Rows are points. The points of each table are mixes of a few directions, plus a little noise. How many directions does each table use, and how many do they share? Where both have some left over, give the other angles between the two spaces (their principal angles), to ten degrees, smallest first.
In the rows, 128 means zero.

First (5 x 3):
[[169 203 124]
 [115 175 140]
 [119  20 114]
 [ 72 144 152]
 [165  98 108]]
Second (5 x 3):
[[100 122  87]
 [157 135 170]
 [190 142 218]
 [ 68 114  41]
 [126 128 125]]
Directions: first 2, second 1, shared 0; angles 70

First:
[[153 116 126 127 141  90]
 [196 100 123 123 159  29]
 [114 133 129 130 125 146]
 [ 79 172 165  80  12 224]
 [109 133 126 137 132 151]
 [123 127 123 135 137 130]
 [ 83 140 121 148 138 186]
 [162 105 113 144 175  68]]
Second (7 x 6):
[[131 116 141 121 175 109]
 [138  97 160 111 249  77]
 [128 132 125 131 116 133]
 [119 158  97 145   9 177]
 [122 147 107 139  52 160]
 [133 110 146 118 199  99]
 [126 137 119 132  96 142]]
Directions: first 2, second 1, shared 0; angles 40

First (7 x 9):
[[170  74  63   7 131 155 126 113  63]
 [114 168  89 162 179 126 111  91 169]
 [109 165 137 205 130 103 117  99 167]
 [130 105 206 172  77 113 137 167 132]
 [158  80 166 132 148 149 119 168 155]
 [107 172  97 159 130 107 122  82 136]
 [109 132 139  59 101 143 162 175  74]]
Second, 10 rows:
[[193  48 130 142 143 111  84 109 166]
 [ 69 185 124 122 155 136 138 166 132]
 [133  94 154 160  50 166 116 104  66]
 [ 74 137  90 156 172 155  60 122 135]
 [171 127  84  95 167  89 137  91 159]
 [ 67 159 152 122 131 147 132 185 112]
 [164  74 113  87 129 117 109 125 118]
 [130 179 152 149 178  93 172 152 205]
 [118 210 125  87  90 115 228 112  90]
 [162  63 158 157  67 148 108 108  92]]
Directions: first 4, second 5, shared 3; angles 40

First (8 x 12):
[[117  98 144 123 160 150 143  97 130 116 117 109]
 [128 125 132 128 134 131 131 122 131 123 128 131]
 [123 149 100 129  90 109 109 168 103 166 127 100]
 [124 125 125 127 126 129 127 130 122 135 125 116]
 [164 186 117 140  86  90 110 164 153 116 158 211]
 [ 99  62 157 117 192 175 157  69 123 113 102  73]
 [129 132 126 129 125 125 126 131 128 129 129 131]
 [139 148 123 132 112 115 121 142 135 127 138 153]]
Second:
[[130  99 120 115 114 129 112 123 127 129 133 150]
 [118 119 124 124 128 131 126 129 116 140 121 102]
 [128 128 123 127 123 138 132 128 123 131 121 117]
 [133 108 134 119 129 105 105 124 146 115 152 184]
 [128 110 107 120 103 164 134 124 106 145 103  93]
 [132 131 154 129 154  75 105 129 164 101 171 204]
 [127 126 125 127 125 133 129 128 123 132 123 119]
 [119 108 124 120 127 123 116 128 122 137 130 123]
 [ 95 194 147 162 177 120 168 149 104 154 105   7]
 [170 159 124 136 102 162 152 118 151  95 121 181]]
Directions: first 2, second 3, shared 1; angles 90

First:
[[133 176 104  95 140 138 113 171 146 102 151 151 182  90 143 127  90 144]
 [173 123 152 121 134 192 143 146  99 170  74 140 158  82 138  95 176  82]
 [104 109  89 143 103 109 117 104 134 113 115  93  94 190 104 138 128 159]
 [177 213  92  84 140 162 106 180 133 130 115 138 212  59 164 105 105 123]
 [126 180  68 125 112  73  94 103 146 110 142  82 116 164 135 143  87 165]
 [ 77 110  52  99 111 186 115 204 160  50 123 154 179 161  83 133 103 194]
 [ 98  93 163 135 138 114 145 128 135 114 164 156 111 132 118 143 121 130]
 [143 113 249 140 172  98 164 106 113 173 182 177 112  58 164 134 136  66]
 [130  78 152 154 119 145 148 101 106 155  91 116  93 150 111 120 176 106]
 [115 119 116 129 121 125 125 128 133 116 131 125 121 146 118 134 123 142]
 [133  93 170 179 116  62 140  34 103 178 119  78  34 175 130 138 161  98]]
Second:
[[172 179  43  92 104 214 105 209 112 115  69 117 220 114 139  97 160 165]
 [131  99 156 145 139  93 128 120 142 124 165 124  84 128 124 123 119 128]
 [113 120 172 141 180  93 133  91 180 167 129 141  51  67 105 106  53  30]
 [138 116 119 102 106 159 125 122 121 104 116 128 186 142 123 126 145 148]
 [ 85 148 128 179 113  72 142 138  81 141 169 118  75 190 165 188 183 187]
 [ 85 135 159 135 142 106 144  78 134 156 118 144 102 122 125 153 101  75]
 [124  85 163 136 122  99 134  97 129 108 166 127 114 152 120 141 133 145]
 [172 140  84  94 115 190 108 168 132 108  92 123 196 107 121  91 134 140]]
Directions: first 4, second 4, shared 1; angles 60, 70, 80

First, 9 rows:
[[139 122 148 117 160 136 129 106 106 141 113 129 103 155 158 155 115 134
  103 166]
 [ 98 112  47 185  99 116 135 131 188 117 192  93 151 132  69 114 145  60
  191 105]
 [160  92 249  51  70 152  73  76  79  97 146 186 190  52 131 177 150 112
   11 192]
 [122 168 125 143 191 128 154 138 143 129 101 117  96 143 142 124 117 139
  128  91]
 [128 102  83 137  98 114 126 141 113 157 125 115 116 166 136 113 118 147
  178 153]
 [136 122 118 122 144 126 132 131  99 156 102 123  98 172 161 130 108 162
  140 156]
 [133 114 157 103  61 127 104 137 122 108 142 153 176  73 106 116 147 129
  115 117]
 [123 174 131 140 189 128 155 143 142 126  97 123  99 132 141 118 120 143
  125  80]
 [115 149  98 151 139 122 145 146 155 123 131 117 124 127 112 109 131 123
  157  87]]
Second:
[[146  98 199  91 105 148  93  75 108 106 159 154 164  89 124 176 144  90
   48 186]
 [128 128 126 128 129 128 128 129 128 128 127 127 127 129 128 126 126 129
  129 127]
 [109 159  49 169 152 107 166 186 150 152  95  98  89 170 133  75 110 169
  216  65]
 [114 152  70 158 147 113 156 171 145 146 103 106  99 159 132  88 114 160
  193  81]
 [151  88 223  78  98 155  81  57 100  99 168 164 176  76 123 191 150  77
   20 206]
 [116 150  74 156 145 113 154 168 144 144 105 108 100 158 130  92 116 157
  190  84]
 [139 107 177 101 113 142 104  90 113 113 150 147 154 101 125 162 138 102
   72 168]
 [134 117 153 114 120 135 115 109 120 120 139 136 142 114 127 145 135 114
   99 148]
 [119 145  87 150 141 116 149 158 139 140 110 113 107 150 131 100 119 150
  175  94]
 [126 133 118 133 131 125 133 136 131 130 123 124 123 133 129 120 126 133
  140 119]]
Directions: first 4, second 1, shared 1

First (11 x 32):
[[120 131 105 133 141 147 133 134 125 125 131 124 113 127 122 137 145 135
  116 125 134 132 148 127 130 130 126 135 117 125 138 134]
 [103 128 116 122 127 143 143 154 139 149 151 133  85  60 131 140 147 171
  108 136 145 153 169 146 108 126 113 159 130 145 117 109]
 [127 148 163 139  83 115 119  70 137 100  87 102 223 147 142  69  93  67
  154 153 111  82  22  69 103 100 160  56 101 105 139 182]
 [139 126 139 128 125 116 121 119 126 123 121 129 145 150 128 122 116 113
  139 125 121 120 110 124 135 129 133 117 132 124 128 130]
 [186  90 104 116 204 108 109 176  91 136 154 166  56 234 100 202 142 145
  131  67 119 158 221 197 213 183 103 188 180 134 125  67]
 [165 112 190 112 107  68 107 114 131 133 120 146 165 159 138 112  77 104
  165 123 109 117  79 140 140 134 134 112 166 133 101 104]
 [108 135 103 134 133 154 139 135 129 129 133 120 111 103 126 133 150 142
  111 133 138 134 149 123 118 123 125 136 111 128 137 137]
 [139 109 157 106 125  97 127 157 136 158 154 154  90  91 133 146 114 164
  133 123 132 155 157 171 129 140 109 165 169 154  94  76]
 [ 73 149 123 129  91 158 154 131 156 144 138 112 118   7 144 106 144 163
  103 167 151 138 126 111  65  98 125 130 101 142 121 142]
 [161 120 166 124 118  89 109 105 123 117 110 133 173 184 131 112  92  89
  159 121 108 107  78 122 146 132 140 101 145 120 122 129]
 [ 87 159  43 163 154 211 146 113 116  94 110  88 129 143 112 129 188 114
   91 134 140 112 147  77 121 113 140 109  56  98 186 198]]
Second (10 x 32):
[[113 141 106 124 113 151 134 123 143 120 146 114 107  70 121 137 158 147
   97 147 144 128 142 115 111 105 130 127 113 143 127 158]
 [150 125 133 112 100 106 114 122 130 110 150 127 106 110 123 148 139 125
  118 135 129 123 128 140 150 117 135 129 150 156 110 149]
 [176  90 110 136 185 143 106 178 134 157 154 153 122 168 100 183 136 179
  150  98 146 148 166 134 110 162  99 198 144 134 105  73]
 [ 26 160  71 185  90 197 166 141 111 119  85  86 154  74 166  76 159 110
  134 159 141 128  90  87  70 123 141 133  50 100 173 181]
 [152 131 126 134  71  96 101 100 103  71 118 109 149 170 134 127 134  62
  145 136 110  94  69 119 173 119 161 102 135 140 130 198]
 [141 140 176  86 176 123 143  90 171 162 138 144 131 103 108 112  95 161
   88 129 127 129 161 122 113 101 115  75 136 116 123  84]
 [109 141 145  88 189 111 163 116 117 152 131 152  52 143 125 125 116 138
   75 101 109 155 225 191 198 135 113  96 155 112 152  73]
 [113 102 143 151 148 139 134 184 137 185 119 151 157 115 145 118  99 172
  179 119 142 158 119 132  60 164 100 192 127 117 107  51]
 [153 132 118 140 137 130 112  97 113  94 105 115 169 208 116 123 126  81
  139 118 113  98  94  98 154 127 147  93 113 106 151 167]
 [147 117 152 123  71  84 107 129 120 110 134 129 134 120 143 130 117 104
  154 138 121 120  85 143 143 128 141 136 157 155 101 145]]
Directions: first 3, second 6, shared 3

First, 8 rows:
[[161 114 113 169  89 156 141 137 107  82  81 146 100 119  93 120 128 153
  127 150 135 137  93 195  91  58 121 128 158  66  97  78]
 [134 123  97 148  87 186 154 156 153 112 132 141 101 116 106 106 148 149
   99 156 130 120  72 169 118 117  90 107 140 124 109 104]
 [ 88 126 133 121 142 111 115 139 140 135 138 122 138 121 147 122 141 106
  101 131 116 108 130 107 156 135 140 102 129 161 147 130]
 [121 173 176  92 188  60 121  69 127 205 163 138 158 144 166 132 128 167
  178  83 140 110 199  37 139 220 168 156  61 158 149 203]
 [138 148  93 146 105 168 128 148 129  88  80 139 125 109  92 125 122 115
  125 146 124 135  86 187 135  94 117 138 136 106  94 101]
 [153  94 132 121 118 140 142 124 119 132 164 110 114 150 132 139 116 129
  133 124 134 153 137 120 100 131 101 133 145 118 137 130]
 [141 126  96 122 113 169 124 151 127  93 110 111 131 124 105 148 103  83
  130 136 119 158 107 166 133 106 104 147 147 122 111 116]
 [ 83 123 184 104 186  36 100  98 119 176 159 118 155 141 183 129 133 119
  131  99 125 103 198  44 150 164 181 112 109 164 180 162]]
Second, 11 rows:
[[154 116 136 119 157 148 113 146 111 128 147 113 118 101 148 118 148 105
  131 146 125 125 154 131 136 130 151 112 117 121 107 171]
 [125 126 136 136 103 127 184  97 159 154 116 157 130 161  93 119 108 147
  134 138 171 112  96 131 145 108  67 144 139 137 149  58]
 [152 102 161 135 182 159 190  99 134 184 127 172 169 139 102  94 120  84
  201 170 183  67 149 134 193  72  50 127 125 128 141  38]
 [110 131 137 143  94 115 205  78 172 163 101 177 147 183  75 121  91 155
  147 131 182 101  81 128 151  96  36 156 147 141 167   7]
 [101 135 126 137 150 117 119 121 120 130 112 143 172 138 124 135 116 115
  161 109 112 115 139 119 136 115 117 134 132 127 143  92]
 [132 124 126 121 198 138  57 168  75 108 144 101 154  81 174 132 156  74
  157 121  73 129 193 122 129 135 195 103 110 115 104 200]
 [127 143 107 121  36 109 129 131 158  98 130 101  55 140 124 145 126 198
   40 115 131 178  70 133  77 174 154 139 137 135 122 175]
 [152 119 131 119 137 143 117 143 119 125 145 111 105 106 143 121 145 120
  116 143 129 133 140 132 127 136 151 116 120 124 110 171]
 [143 128 119 116 130 134  85 159 108 101 146  93  98  96 158 135 152 126
   97 126 100 153 145 129 103 157 188 113 118 122 103 210]
 [146 125 126 120 112 135 123 139 129 117 140 109  94 116 137 128 140 139
   98 137 130 142 124 133 115 144 148 123 124 127 114 168]
 [ 67 158 103 139 113  82  87 127 121  99  98 129 165 145 128 160 108 144
  125  71  74 152 120 112  98 144 150 142 140 130 150 115]]
Directions: first 5, second 3, shared 0; angles 40, 80, 90

First (10 x 32):
[[141  66 161 114 105  65 140  91 143 118 106 108 101 170 131 120 110 143
  188 103 190  95 139 126 123 160  84 171 106 132 129 113]
 [145 103  94 160 158 108 126 103 112 154 186 156  92 130 159 143  89 124
  146 145  89 134 116 181 103 132 113 166 129 128 126 175]
 [123   7 185  39 126  69 205 133 166  79  93 152  99 146  51 125 103 163
  151 109 185 133 170 121 157 123  45 161 128 129  94 162]
 [ 70 229 112 134 105 178  92 142 136  91  87 104 195 129 120 121 176 127
  123 140 140  90 111  86 147 140 169  68 133 143 142  74]
 [109 142 111 166 136 116  90 153 126 114 126 131 141 121 146 128 138 133
  117 129 115 104 117 124 129 130 171 139 135 119 140 113]
 [185 114 132 141 132 129 119 132 105 186 146 119 101 105 160 115 123 113
   97 112 104 167 129 143 103 105 142 135 128 114 138 134]
 [ 78 178 142  65 109 161 123 154 129  92  59 125 174 107  80  98 175 153
  109 121 146 117 136  80 150 113 120  55 143 143 118  97]
 [ 91 191 106 120 129 147  81 143 102 124 103 132 154 104 131  98 161 150
  114 130 105 105 110 115 118 116 148  79 147 137 135 108]
 [202  43 126 209 161  94 153 131 145 169 220 137  73 138 173 179  71  85
  114 135 102 165 138 180 118 127 162 230 113  92 137 173]
 [133 213 108 134 121 211 151 103 124 158 158 118 150 131 135 150 135  86
  122 157 110 163 117 127 134 133 128  76 120 144 125 132]]
Second (10 x 32):
[[ 77 143 134 141 181 155  86 118 104 155 130 159 182 147 209  38 102 166
   58 163  98  79 127  79  91  72  96 120 120 210 117  99]
 [205 165 133 116  89 119 204  71 129 134 128 111 123  91  92 186 157 118
  182 120 117 173 120 159 151 204 124  57 143  82 103 127]
 [179 118 124 103 100 120 162 132 144 111 131 102 107 119  70 194 151 113
  164 107 161 151 139 148 157 160 134 136 127  71 128 142]
 [193 134 128 127 112 115 159 108  88 120 114 135 110  94  80 197 185 160
  133  55 117 146 119 167 134 139 137  75 167  90 129 133]
 [157  95 123 134 131 106 123 169 128 123 135 130 117 110 120 144 128 103
  141 118 127 121 134 141 143 145 147 171 129 122 121 142]
 [ 66 108 119 142  88 110 107 153 156  93 116 108  59 152  80 155 120  99
  166 101 155 168 116 164 128 117 173 159 133  81 177 157]
 [ 61 150 135 160 164 142  97 116 127 163 134 154 170 136 225  18  70 119
   99 196  79 100 118  93  97 118 113 125 111 213 108 106]
 [162 137 128 115 112 130 153 105 114 119 121 123 119 120  89 175 164 153
  130  91 137 143 125 143 133 128 125  92 145  97 133 130]
 [ 59 130 130 107 164 169  88 130 147 135 136 127 169 183 170  61  96 155
   75 181 157  88 142  63 110  63  90 158  89 174 137 107]
 [121  94 125 135 139 114 105 178 145 127 138 127 126 127 142 111 104  93
  133 147 133 113 139 124 139 133 142 192 113 140 125 137]]
Directions: first 6, second 5, shared 0; angles 30, 40, 60, 70, 90

First (8 x 32):
[[ 80 104 143 152 108 140 132 168 112 159 145 191 108 126  92 117  76 118
  130 137 134  53  81 117 169 217 176  90 114 129 185 183]
 [138 118  98 199  86 177 102 111  95  77 131 172 149 121 147 109  84 153
   66  81 114 117 128 111 129  87 152  67 169 156 133  98]
 [144 126 119  91 134 125 135 117 152 169 107 135 140 101 124 138 195 152
  166 159 174 187 149 164 137 144 116 170 140 122 123 121]
 [180 167 187   7 169 120 100 105 205 156 102  39 139 139 165 132 168 116
  198 130 130 192 139 119  75  58  91 143 146 108 103 108]
 [ 94 122 114 189 130 131 115 119  67 100 134 146 145 166 154 106 106 132
   60 103  97  69 159 121 133 133 157 109 130 170 129 125]
 [122 119 124 145 139 100 141 143 123 134 143 118 113 131 132 139 157 119
  125 150 122 134 149 157 128 150 111 161 112 130 115 135]
 [146 172 123  21 166 102 165  88 161 132  86  57 143 125  96 146 159 123
  189 139 154 176 115  99 111  82  92 187  95  77  97 109]
 [119  97 114 219  91 131 135 172 108  96 176 166  88 115 115 135  81 111
   88 122 100  97 103 136 140 153 130  96 120 130 140 144]]
Second, 11 rows:
[[ 77 124 170  98 104 179 165 157 149 204 117 125  95  96  51 150  77 159
  244 147 164 109  56 107 195 164 196 100 122 150 223 207]
 [136 131 126 120 136 116 118 116 121 109 128 119 134 143 148 119 139 119
   98 119 117 129 144 128 107 115 116 132 125 122 104 113]
 [151 133 115 125 145  98 105 104 112  85 131 116 143 157 173 110 156 109
   58 111 104 133 168 132  86 105  95 141 124 115  72  90]
 [168 134  99 140 151  83  94  97 107  60 135 121 155 165 197 104 173  99
   23 106  93 142 191 141  65  93  72 150 128 108  44  63]
 [141 124 108 161 126 123 126 135 131 120 136 148 137 118 133 133 136 127
  120 134 129 139 137 142 127 131 112 137 138 127 120 110]
 [ 93 127 163  92 114 160 150 140 138 176 117 116 104 115  80 137  93 147
  198 136 149 111  81 109 167 148 176 107 119 142 187 182]
 [171 133  93 151 150  83  93 101 108  60 138 131 156 158 196 108 173 101
   26 111  95 144 191 146  68  96  70 152 133 108  45  61]
 [148 119  91 192 121 125 129 147 137 123 141 169 143 101 128 142 136 128
  129 144 135 147 137 154 138 137 105 142 150 128 124 102]
 [ 89 120 155 120 104 173 163 162 152 197 121 138 102  89  57 152  83 157
  233 151 164 116  66 118 194 163 183 108 130 150 213 192]
 [ 89 130 171  80 118 159 149 136 136 174 115 107 102 121  83 134  93 147
  196 131 147 107  82 103 163 145 179 104 114 142 185 186]
 [145 131 119 127 139 109 112 112 117  97 130 122 139 146 160 117 147 115
   80 117 111 132 157 132  99 112 105 137 127 119  90 101]]
Directions: first 6, second 2, shared 0; angles 30, 30
